Each row of a before or after table is a point. One or more steps were done to the points. Then noise was added and the rows were shuffled. The steps act on columns, c1 being the first. Name the steps. A step turns or swaps two columns, mirrors them in a line or flattens them onto one, adds a multiple of one to another, or multiplies or shifts one. Angles are multiples of 10 degrees, from the lower column toward the higher: turns from -170 to 170, lines from 10 to 170 but not 90. Use the fewest steps. Two steps may share a column if one is a turn and the other turns, adds or multiplies; they go together, in the order done. Otherwise the lowest column goes first.

Before, 14 rows:
[[ 0.01 -0.12  0.45]
 [ 0.26 -0.73  0.28]
 [ 0.00 -0.19  0.10]
 [ 0.25  0.12 -0.48]
 [-0.01 -0.38 -0.40]
 [ 0.87  0.10 -0.01]
 [ 0.00  0.07 -0.49]
 [ 0.34  0.10 -0.30]
 [ 0.13 -0.02 -0.20]
 [ 1.32 -0.09 -0.23]
 [ 0.08 -0.33 -0.13]
 [ 0.06 -0.02 -0.20]
 [ 0.14  0.11 -0.50]
 [-0.08  0.11 -0.32]]
After (14 x 3):
[[-0.44  0.27 -0.39]
 [-0.10  0.21 -0.02]
 [ 0.64 -0.27  0.43]
 [ 0.27 -0.06  0.19]
 [ 0.23 -0.22  0.27]
 [ 0.73 -0.28  0.43]
 [ 0.34 -0.04  0.19]
 [-0.02  0.77 -0.01]
 [ 0.49 -0.23  0.44]
 [ 1.55  0.00  0.25]
 [ 0.64 -0.21  0.25]
 [ 0.38  0.23  0.50]
 [ 0.20  0.27  0.24]
 [ 0.89 -0.10 -0.01]]
Steps: add -1 times c3 to c1; turn c2 and c3 by -160 degrees

Before, 9 rows:
[[-0.29  0.37 -0.58 -0.26]
 [-0.42 -0.31  0.47 -0.48]
 [ 0.11 -0.21  0.00 -0.35]
 [ 0.06 -0.55  0.01 -0.35]
 [ 0.31 -0.64 -0.15 -0.35]
 [-0.58  0.06  0.61  0.20]
 [ 0.37 -0.07  0.50  0.51]
 [ 0.02  0.36  0.00 -0.71]
 [-0.35  1.16  0.02  0.24]]
After, 9 rows:
[[-0.12 -0.51 -0.47 -0.15]
 [ 0.11 -0.36  0.63 -0.26]
 [ 0.10 -0.04  0.53 -0.24]
 [ 0.07 -0.03  0.25 -0.28]
 [-0.12  0.21 -1.16  0.22]
 [ 0.07  0.06 -0.39 -0.45]
 [-0.16  0.33  0.36 -0.34]
 [ 0.22  0.49  0.15  0.30]
 [-0.20  0.64  0.06  0.15]]
Steps: multiply c1 by 0.4; turn c2 and c3 by -80 degrees; multiply c4 by 0.7

Before:
[[-0.99  0.09 -0.15  0.42 -0.29 -0.31]
 [ 0.24  0.29 -1.08  0.18 -0.35  0.07]
 [ 0.44  0.19  0.08  0.38 -0.26  0.18]
 [-0.28  0.15 -0.38  0.36 -0.21  0.32]
 [ 0.27  0.33 -0.07 -0.27 -0.09 -0.09]
 [-0.25 -0.45  0.05  0.08  0.19  0.06]
 [ 0.44  0.23 -1.14  0.44 -0.20 -0.14]
 [ 0.00 -1.04 -0.19 -0.08 -0.34  0.13]]
After, 8 rows:
[[ 0.34  0.15  0.16  0.40 -0.25  0.06]
 [ 0.19  0.39 -0.08 -0.29 -0.07 -0.05]
 [-0.02 -1.04  0.01 -0.15 -0.36  0.24]
 [ 0.19  0.24 -0.62  0.20 -0.32  0.92]
 [ 0.38  0.22 -0.91  0.48 -0.24  0.78]
 [-0.97  0.12 -0.33  0.40 -0.29 -0.13]
 [-0.26  0.20  0.04  0.38 -0.23  0.53]
 [-0.17 -0.50  0.15  0.10  0.15 -0.03]]
Steps: turn c3 and c6 by -50 degrees

Before, 12 rows:
[[-0.15 -0.69  0.06 -0.46  0.19  0.46  0.07  0.47]
 [ 0.11 -0.12 -0.88 -0.30  0.44  0.20  0.30  0.19]
 [-0.34 -0.34  0.01 -0.13 -0.01  0.40  0.36 -0.26]
 [ 0.61  0.36  0.20  0.15  0.13  0.70 -0.02  0.54]
 [-0.24 -0.17 -0.54 -0.64  0.51 -0.19 -0.30  0.60]
 [ 0.20 -0.38 -0.78 -0.65  0.40 -0.16 -0.30  0.12]
 [ 0.34 -0.25 -0.24 -0.26  0.33  0.44  0.74  0.59]
 [-0.32 -0.22 -0.08  0.40  0.61  0.06  0.07 -0.16]
 [-0.05 -0.11  0.23 -0.51  0.44  0.19  0.03  0.19]
 [ 0.18  0.25 -0.60  0.47  0.08 -0.31  0.40 -0.17]
 [ 0.34 -0.37  0.24  0.39  0.23 -0.35  0.69  0.51]
 [ 0.19  0.22  0.15  0.31 -0.02 -0.18 -0.12  0.45]]
After, 12 rows:
[[ 0.19 -0.38 -0.61  0.47  0.33 -0.31  0.39 -0.17]
 [-0.31 -0.20 -0.06  0.40 -0.72  0.06  0.07 -0.15]
 [-0.16  0.74  0.08 -0.46 -1.18  0.43  0.08  0.52]
 [ 0.19 -0.27  0.15  0.32  0.33 -0.18 -0.14  0.44]
 [ 0.11 -0.23 -0.88 -0.35 -0.44  0.18  0.26  0.17]
 [ 0.35  0.30  0.22  0.42 -0.70 -0.34  0.73  0.54]
 [-0.04 -0.18  0.23 -0.51 -0.47  0.18  0.05  0.21]
 [-0.31  0.42  0.04 -0.09 -0.52  0.37  0.37 -0.25]
 [-0.22 -0.18 -0.52 -0.64 -0.58 -0.22 -0.27  0.62]
 [ 0.59 -0.58  0.23  0.15  0.47  0.71  0.00  0.54]
 [ 0.30  0.05 -0.27 -0.27 -0.62  0.42  0.76  0.61]
 [ 0.22  0.16 -0.80 -0.66 -0.84 -0.20 -0.29  0.11]]
Steps: multiply c2 by 2; turn c2 and c5 by 130 degrees

Before:
[[-0.70 -0.04 -0.13  0.38  0.06  0.18 -0.66  0.49  0.61]
 [-0.01 -0.03 -0.54  0.48  0.02  0.56  0.23 -0.21  0.71]
 [ 0.59 -0.45 -0.24 -0.20 -0.57  0.44 -0.13 -0.02 -0.48]
 [-0.70  0.35  0.53 -0.01 -0.19  0.32  0.16 -0.31  0.13]
 [ 0.67  0.39  0.42  0.53  0.09  0.67 -0.11  0.25 -0.21]
 [-0.53 -0.43 -0.66 -0.22 -0.01  0.31  0.22 -0.39 -0.38]
 [-0.60  0.67 -0.71  0.58  0.29 -0.19  0.32 -0.69 -0.24]
 [-0.23  0.38 -0.60 -0.20 -0.55 -0.31  0.08  0.32  0.64]
 [-0.30  0.11 -0.29 -0.34 -0.54  0.08  0.04 -0.33 -0.23]
 [-0.21 -0.62 -0.21  0.55  0.15 -0.46 -0.34 -0.12  0.51]
 [ 0.11  0.20 -0.08 -0.54  0.26 -0.57 -0.29 -0.50 -0.24]
 [-0.54  0.21 -0.30  0.55  0.52 -0.59 -0.16  0.43 -0.28]
 [-0.17 -0.01  0.24  0.17  0.15 -0.38 -0.26  0.09  0.45]
 [ 0.63 -0.51  0.26  0.29 -0.07  0.29 -0.62 -0.72 -0.11]]
After:
[[ 0.61 -0.46 -0.24 -0.14 -0.57 -0.46 -0.09 -0.01 -0.49]
 [ 0.64 -0.51  0.25 -0.40 -0.09 -0.02 -0.43 -0.73 -0.10]
 [-0.69 -0.04 -0.14 -0.41  0.05  0.10 -0.46  0.49  0.61]
 [-0.22 -0.64 -0.20 -0.13  0.13  0.72 -0.24 -0.14  0.49]
 [-0.18 -0.02  0.25  0.11  0.15  0.38 -0.19  0.09  0.45]
 [-0.71  0.35  0.52 -0.21 -0.19 -0.25  0.12 -0.31  0.11]
 [-0.61  0.66 -0.69 -0.33  0.29  0.51  0.21 -0.69 -0.24]
 [-0.30  0.12 -0.29  0.21 -0.55 -0.28  0.03 -0.33 -0.23]
 [-0.02 -0.02 -0.54 -0.71  0.03 -0.11  0.16 -0.20  0.72]
 [-0.54 -0.44 -0.65 -0.06 -0.01 -0.37  0.15 -0.38 -0.36]
 [ 0.09  0.20 -0.08  0.76  0.27  0.09 -0.20 -0.49 -0.24]
 [-0.54  0.21 -0.30 -0.04  0.52  0.81 -0.12  0.43 -0.28]
 [ 0.66  0.39  0.42 -0.83  0.09 -0.17 -0.08  0.24 -0.21]
 [-0.23  0.38 -0.59  0.34 -0.57  0.09  0.07  0.33  0.66]]
Steps: turn c4 and c6 by 140 degrees; multiply c7 by 0.7

Before (9 x 11):
[[-0.78 -0.18  0.60  0.33  0.37 -0.33  0.09  0.51 -0.35 -0.28  0.35]
 [-0.35 -0.33 -0.09  0.36  0.25 -0.95 -0.47  0.65  0.78 -0.68  0.96]
 [ 0.11 -0.15 -0.13 -0.23 -0.05 -1.08  0.02  0.40  0.19 -0.13 -0.43]
 [-0.28 -0.35 -0.05  0.61 -0.52  0.08  0.12 -0.30 -0.21  0.14 -0.06]
 [-0.49 -0.35 -0.17 -0.35  0.14  0.36  0.55  0.13  0.26  0.19  0.04]
 [-0.28 -0.05 -0.47  0.35 -0.22  0.68 -0.47  0.31  0.05 -0.37  0.59]
 [-0.31  0.35 -0.24  0.22 -0.25  0.23  0.74  0.00  0.49  0.30  0.06]
 [-0.11 -0.14 -0.44  0.52 -0.05 -0.45 -0.15 -0.90  0.34 -0.89  0.10]
 [-0.08  0.05 -0.14 -0.33  0.16 -0.15  0.47 -0.39  0.23  0.19  0.40]]
After, 9 rows:
[[ 0.14 -0.05  0.23  0.19  0.51  0.79  0.15 -0.03  0.04  0.47  0.66]
 [ 0.16 -0.31  0.00 -0.45  0.23  0.13 -0.45 -0.30 -0.07  0.45 -0.20]
 [ 0.33  0.09  0.19 -0.03 -0.46 -0.07 -0.18 -0.56  0.07 -0.41  0.17]
 [ 0.12  0.36  0.18 -0.37 -0.42  0.23 -0.63 -0.04  0.19  0.07  0.06]
 [-0.06 -0.35  0.02  0.03 -0.51  0.42 -0.24  0.13  0.11 -0.42  0.09]
 [ 0.56 -0.13  0.51  0.19  0.03 -0.98 -0.04  0.57  0.11 -0.14 -0.21]
 [ 0.25 -0.16  0.56  0.51  0.18 -0.30  0.06 -0.82  0.15  0.89 -0.33]
 [-0.39 -0.16 -0.45  0.07 -0.35 -0.49  0.26  0.27 -0.17  0.44  0.58]
 [ 0.06 -0.30  0.38  0.41  0.18 -0.84  0.51  0.06  0.33  0.63  1.13]]
Steps: shift c1 by 0.40; mirror c3 and c6 in the line at 100 degrees; turn c4 and c10 by 120 degrees; turn c5 and c7 by 130 degrees; turn c8 and c11 by 30 degrees; multiply c9 by 0.4

Before:
[[-0.20  0.34  0.08  0.35 -0.64 -0.25 -0.26 -0.32 -0.37  0.19  0.41 -0.32]
 [-0.12  0.02  0.64  0.15  0.05  0.01  0.33 -0.30 -0.81 -0.89 -0.23 -0.35]
 [-0.21 -0.48  0.00  0.17 -0.17 -0.58  0.34 -0.03  0.07 -0.53 -0.05 -0.15]
 [ 0.09  0.62 -0.41 -0.66  0.10  0.36  0.43 -0.57 -0.57 -0.91 -0.26 -0.24]
 [-0.44  0.68  0.80 -0.19  0.04 -0.88 -0.62 -0.05  0.17  0.32  0.50  0.04]
 [ 0.51 -0.50 -0.14 -0.10 -0.13  0.34 -0.39  0.00 -0.09 -0.34  0.41  0.64]
 [ 0.46 -0.54 -0.17  0.35 -0.08 -0.47 -0.47 -0.38 -0.62 -0.30 -0.03 -0.42]
 [ 0.56 -0.13  0.11  0.16 -0.79 -0.31  0.09 -0.09 -0.12 -0.12  0.19 -0.20]
 [ 0.33  0.07 -0.25 -0.50 -0.90  0.36 -0.59 -0.31  0.22 -0.07 -0.35  0.08]
 [ 0.25 -0.28 -0.02 -0.03 -0.29 -0.40  0.14  0.16 -0.06  0.04 -0.69  0.49]]
After:
[[-0.43 -0.33  0.45  0.57 -0.04 -0.67 -0.45 -0.66  0.16 -0.67 -0.11  0.49]
 [ 0.39 -0.17 -0.31 -0.14 -0.10 -0.38  0.31  0.65 -0.07  0.13 -0.14  0.77]
 [-0.18 -0.48  0.21  0.22 -0.81  0.05  0.20 -0.25 -0.17 -0.06 -0.26  0.52]
 [ 0.57 -0.09  0.03  0.14 -0.80 -0.26  0.08  0.13 -0.21 -0.07  0.10  0.06]
 [ 0.07 -0.66 -1.02  0.19  0.34  0.85  0.68 -0.46 -0.28  0.26  0.61  0.06]
 [-0.10  0.11 -0.50 -0.14 -0.09 -0.66  0.22  0.53 -0.31 -0.05 -0.06 -0.22]
 [ 0.50  0.16 -0.28  0.41 -0.14  0.28 -0.09  0.45  0.71  0.13 -0.07  0.20]
 [ 0.30  0.26  0.07 -0.55 -0.18 -0.51  0.08  0.31  0.39  0.05  0.36 -0.25]
 [ 0.30 -0.37 -0.01 -0.06 -0.66  0.62 -0.50  0.04  0.22  0.21  0.94  0.36]
 [-0.08 -0.31 -0.76 -0.33 -0.01  0.14  0.90  0.07 -0.26 -0.84 -0.02  0.27]]
Steps: turn c2 and c8 by -110 degrees; add -0.7 times c2 to c6; turn c3 and c10 by -80 degrees; turn c4 and c11 by -120 degrees; turn c5 and c11 by -20 degrees; turn c7 and c9 by 60 degrees; turn c9 and c12 by -110 degrees

Before, 8 rows:
[[ 0.00 -0.30  0.09  0.35 -0.27  0.63  0.06  0.13 -0.21  0.56  0.57 -0.26
   0.33 -0.05]
 [-0.59  0.33 -0.06  0.88 -0.29  0.92 -0.03 -0.59 -0.30  0.00  0.38 -0.50
  -0.49 -0.65]
 [-0.15 -0.71 -0.02 -0.78 -0.13  0.37 -0.45  0.12 -0.50 -0.48 -0.48 -0.17
   0.21  0.06]
 [ 0.03 -0.33  0.05 -0.32  0.36  0.01 -0.78 -0.27  0.20 -0.25 -1.13 -0.34
  -0.07  0.43]
 [ 0.17 -0.21 -0.50 -0.08  0.85 -0.67  0.01 -0.07 -0.13 -0.29 -0.11 -0.33
  -0.28 -0.39]
 [ 0.07 -0.10  0.20  0.07  0.80  0.36 -0.26  0.14 -0.39 -0.05 -0.45 -0.26
  -0.07  0.12]
 [-0.15 -0.10  0.28  0.16 -0.24  0.01  0.27 -0.41 -0.20 -0.19  0.17  0.41
   0.70  0.05]
 [-0.33  0.28  0.39  0.11 -0.71  0.58 -0.05 -0.10  0.34 -0.07  0.47  0.69
  -0.07  0.36]]
After, 8 rows:
[[-0.59  0.23  0.39  0.09 -0.78 -0.40  0.19 -0.40  0.34 -0.10  0.45  0.70
  -0.06  0.13]
 [ 0.52 -0.17 -0.52 -0.08  0.86  0.36  0.03  0.52  0.05 -0.27 -0.12 -0.32
  -0.31 -0.20]
 [-0.35 -0.27  0.08  0.33 -0.25 -0.35  0.26 -0.52 -0.40  0.55  0.54 -0.20
   0.34 -0.02]
 [-0.44 -0.79 -0.04 -0.73 -0.18 -0.15 -0.61 -0.40 -0.66 -0.51 -0.38 -0.19
   0.17  0.03]
 [ 0.04 -0.08  0.28  0.14 -0.24 -0.29  0.30  0.25 -0.67 -0.17  0.09  0.45
   0.65  0.00]
 [ 0.15 -0.28  0.01 -0.31  0.42 -0.24 -1.15  0.14  0.19 -0.25 -0.79 -0.29
  -0.07  0.20]
 [-0.13 -0.10  0.21  0.03  0.83 -0.13 -0.41 -0.34 -0.31 -0.05 -0.39 -0.22
  -0.04  0.01]
 [-0.77  0.37 -0.08  0.88 -0.29 -1.05  0.06 -0.30  0.02  0.01  0.35 -0.47
  -0.50 -0.26]]
Steps: turn c6 and c8 by -130 degrees; add 0.7 times c8 to c1; turn c7 and c11 by -20 degrees; add -0.7 times c13 to c9; multiply c14 by 0.4

Before, 12 rows:
[[-0.21  0.04  0.02 -0.03 -0.16 -0.06  0.35 -0.46 -0.12 -0.10 -0.15 -0.39
   0.66  0.00 -0.18 -0.22  0.26  0.00]
 [ 0.31 -0.16 -0.37 -0.59  1.22 -0.14  0.05 -0.35 -0.07 -0.09  0.07  0.22
  -0.02  0.11 -0.70  0.41  0.20  0.06]
 [ 0.20 -0.21 -0.16  0.03 -0.12 -0.22  0.59  0.35 -0.10 -0.31 -0.38 -0.16
   0.00 -0.78  0.44 -0.17  0.16 -0.14]
 [-0.59 -0.34 -0.09 -0.28  0.01  0.14  0.15 -0.57 -0.03 -0.44 -0.60  0.77
   0.21 -0.04  0.10 -0.23 -1.09  0.20]
 [-0.19 -0.31 -0.28 -0.49 -0.18 -0.29  0.28 -0.24 -0.08 -0.44  0.36 -0.20
   0.26  0.33  0.10  0.00  0.22 -0.85]
 [-0.14 -0.11 -0.04 -0.15  0.16  0.25 -0.76  0.63 -0.01 -0.75 -0.36 -0.17
  -0.10 -0.33 -0.29  0.21 -0.13 -0.59]
 [-0.34  0.45 -0.32  0.80 -0.05 -0.18  0.05 -0.44 -0.24  0.80 -0.60  0.02
  -0.05 -0.49  0.37 -0.09  0.20  0.10]
 [ 0.31 -0.23 -0.70 -0.58 -0.04 -0.72  0.17 -0.53 -0.10  0.27 -0.55 -0.34
   0.08 -0.36  0.12  0.22  0.02 -0.69]
 [-0.11  0.12 -0.02 -0.55  0.13  0.13 -0.25  0.42 -0.15 -0.66 -0.76  0.41
   0.11 -0.12  0.01 -0.22  0.22  0.16]
 [ 0.39  0.00 -0.26  0.10 -0.03  0.31  0.43 -0.58 -0.34 -0.62 -0.20 -0.26
  -0.01  0.33  0.32  0.24  0.22  0.05]
 [-0.08 -0.35 -0.01 -0.58  0.91 -0.18  0.29 -0.50  0.00 -0.55  0.22 -0.33
   0.13  0.27  0.30 -0.20 -0.51 -0.45]
 [ 0.09  0.05 -0.66 -0.46  0.39 -0.36  0.74  0.14 -0.46 -0.44 -0.45  0.01
   0.00  0.33 -0.32 -0.21  0.09  0.11]]
After:
[[-0.15 -0.21  0.69  0.07  0.20 -0.03 -0.77  0.67 -0.03 -0.33  0.07 -0.16
  -0.27 -0.02  0.04  0.19 -0.14 -0.60]
 [ 0.23  0.01  0.33  0.20 -0.10 -0.03  0.59  0.36 -0.15  0.04 -0.30 -0.11
  -0.01 -0.70  0.56 -0.21  0.16 -0.13]
 [-0.21 -0.03  0.10 -0.05 -0.13  0.19  0.36 -0.49 -0.08 -0.07 -0.13 -0.37
   1.63  0.12 -0.04 -0.27  0.31 -0.01]
 [ 0.36  0.06  0.62  0.01 -0.01  0.31  0.45 -0.55 -0.37 -0.06 -0.21 -0.23
   0.01  0.09 -0.03  0.23  0.23  0.06]
 [ 0.09 -0.47  0.71 -0.11  0.38 -0.93  0.78  0.13 -0.48  0.34 -0.53  0.03
   0.02  0.35 -0.32 -0.16  0.09  0.11]
 [-0.62 -0.34  0.44  0.29  0.00  0.12  0.16 -0.57 -0.05 -0.13 -0.71  0.73
   0.53 -0.04  0.10 -0.22 -1.13  0.20]
 [ 0.31 -0.62  0.13  0.06 -0.07 -0.64  0.19 -0.54 -0.09  0.74 -0.05 -0.33
   0.18 -0.26  0.24  0.23  0.01 -0.69]
 [-0.20 -0.59  0.52  0.22 -0.19  0.01  0.26 -0.23 -0.07  0.01  0.94 -0.17
   0.66  0.18 -0.09  0.01  0.25 -0.86]
 [-0.31  0.86 -0.54 -0.32 -0.05 -0.10  0.07 -0.44 -0.26  0.70 -0.67  0.02
  -0.10 -0.44  0.36 -0.12  0.20  0.11]
 [ 0.30 -0.62  0.21  0.03  1.20 -2.00  0.02 -0.32 -0.04  0.24 -0.01  0.21
  -0.07  0.42 -0.37  0.38  0.21  0.02]
 [-0.14 -0.52  0.57 -0.22  0.16 -0.06 -0.22  0.41 -0.18 -0.30 -0.84  0.43
   0.25 -0.11  0.07 -0.23  0.20  0.16]
 [-0.10 -0.64  0.50  0.23  0.90 -1.55  0.29 -0.50 -0.01 -0.27  0.59 -0.33
   0.33  0.02 -0.01 -0.24 -0.52 -0.48]]
Steps: turn c2 and c4 by -80 degrees; mirror c3 and c10 in the line at 120 degrees; add -1.5 times c5 to c6; add -0.7 times c18 to c11; multiply c13 by 2.5; flatten c14 and c15 onto the line at 140 degrees

Before (10 x 18):
[[ 0.04  0.66  0.10 -0.44  0.43 -0.50  0.39 -0.31  0.68 -0.48  0.08  0.18
   0.16  0.38  0.71  0.78 -0.11 -0.33]
 [ 0.40  0.19  0.23  0.38  0.56  0.50 -0.01 -0.26  0.70  0.47 -0.59 -0.75
   0.05 -0.46  0.58 -0.06 -0.43 -0.19]
 [-0.55  0.23 -0.50  0.34 -0.45  0.67  0.21  0.00  0.28  0.40  0.26 -0.42
   0.04  0.72 -0.39  0.71  0.32  0.25]
 [-0.01 -0.60 -0.14  0.08 -0.70 -0.12 -0.48 -0.29 -0.43  0.27  0.58  0.44
  -0.27 -0.65  0.16 -0.18 -0.49  0.35]
 [ 0.34  0.01  0.04  0.07 -0.30  0.19  0.35 -0.18 -0.34 -0.26  0.02  0.54
   0.51 -0.39 -0.31 -0.07  0.20  0.95]
 [-0.57 -0.13 -0.06 -0.20 -0.58 -0.03 -0.47  0.56  0.18  0.67  0.65 -0.13
  -0.39 -0.15 -0.55  0.65 -0.52  0.24]
 [ 0.15  0.47 -0.61  0.14 -0.08  0.13  0.05  0.44 -0.09  0.24  0.15  0.00
   0.32 -0.25  0.09 -0.10 -0.25  0.33]
 [ 0.38  0.01  0.03  0.11  0.28 -0.57 -0.41  0.11 -0.61 -0.26 -0.59  0.23
  -0.57 -0.22  0.16 -0.08  0.39  0.06]
 [ 0.16 -0.39 -1.02  0.04 -0.44 -0.29  0.18  0.22 -0.29  0.06  0.24 -0.39
   0.50 -0.17 -0.17  0.69  0.58  0.67]
 [ 0.38 -0.08  0.23 -1.01  0.50  0.11  0.10 -0.19  0.22 -0.74 -0.01  0.52
  -0.20  0.09  0.70  0.19 -0.28 -0.07]]
After (10 x 18):
[[ 0.25  0.48 -0.60  0.14 -0.08  0.12 -0.03  0.44 -0.06  0.24  0.24  0.01
   0.31 -0.54  0.09 -0.12 -0.16 -0.31]
 [ 0.19 -0.01  0.04  0.07 -0.29  0.15 -0.10 -0.17 -0.44 -0.27  0.10  0.53
   0.51 -0.27 -0.29 -0.08 -0.95 -0.34]
 [-0.64  0.23 -0.49  0.35 -0.47  0.66  0.12  0.02 -0.09  0.40  0.35 -0.40
   0.05  0.71 -0.40  0.71 -0.18 -0.15]
 [ 0.23 -0.61 -0.15  0.08 -0.70 -0.12 -0.20 -0.29  0.32  0.28  0.67  0.45
  -0.25 -0.44  0.14 -0.18  0.01 -0.55]
 [-0.21 -0.13 -0.06 -0.18 -0.58 -0.02 -0.01  0.56  0.50  0.66  0.75 -0.11
  -0.40 -0.54 -0.56  0.63  0.27 -0.74]
 [ 0.11  0.01  0.03  0.10  0.27 -0.59 -0.30  0.10  0.18 -0.27 -0.48  0.21
  -0.58 -0.30  0.15 -0.08 -0.40  0.36]
 [ 0.57  0.20  0.24  0.39  0.56  0.47  0.27 -0.25  0.27  0.48 -0.49 -0.74
   0.05 -0.28  0.60 -0.05  0.28 -0.03]
 [ 0.09  0.67  0.08 -0.44  0.42 -0.49  0.31 -0.31 -0.13 -0.47  0.19  0.17
   0.15  0.60  0.72  0.78  0.29  0.14]
 [-0.13 -0.39 -1.00  0.04 -0.46 -0.29 -0.08  0.21 -0.28  0.07  0.35 -0.40
   0.48 -0.33 -0.18  0.69 -0.87 -0.02]
 [ 0.48 -0.09  0.23 -1.03  0.48  0.10  0.09 -0.21  0.00 -0.73  0.08  0.54
  -0.21  0.23  0.70  0.20  0.09  0.00]]
Steps: turn c1 and c17 by 30 degrees; turn c17 and c18 by 130 degrees; turn c7 and c9 by -70 degrees; multiply c7 by 0.4; add -0.7 times c8 to c14; shift c11 by 0.10
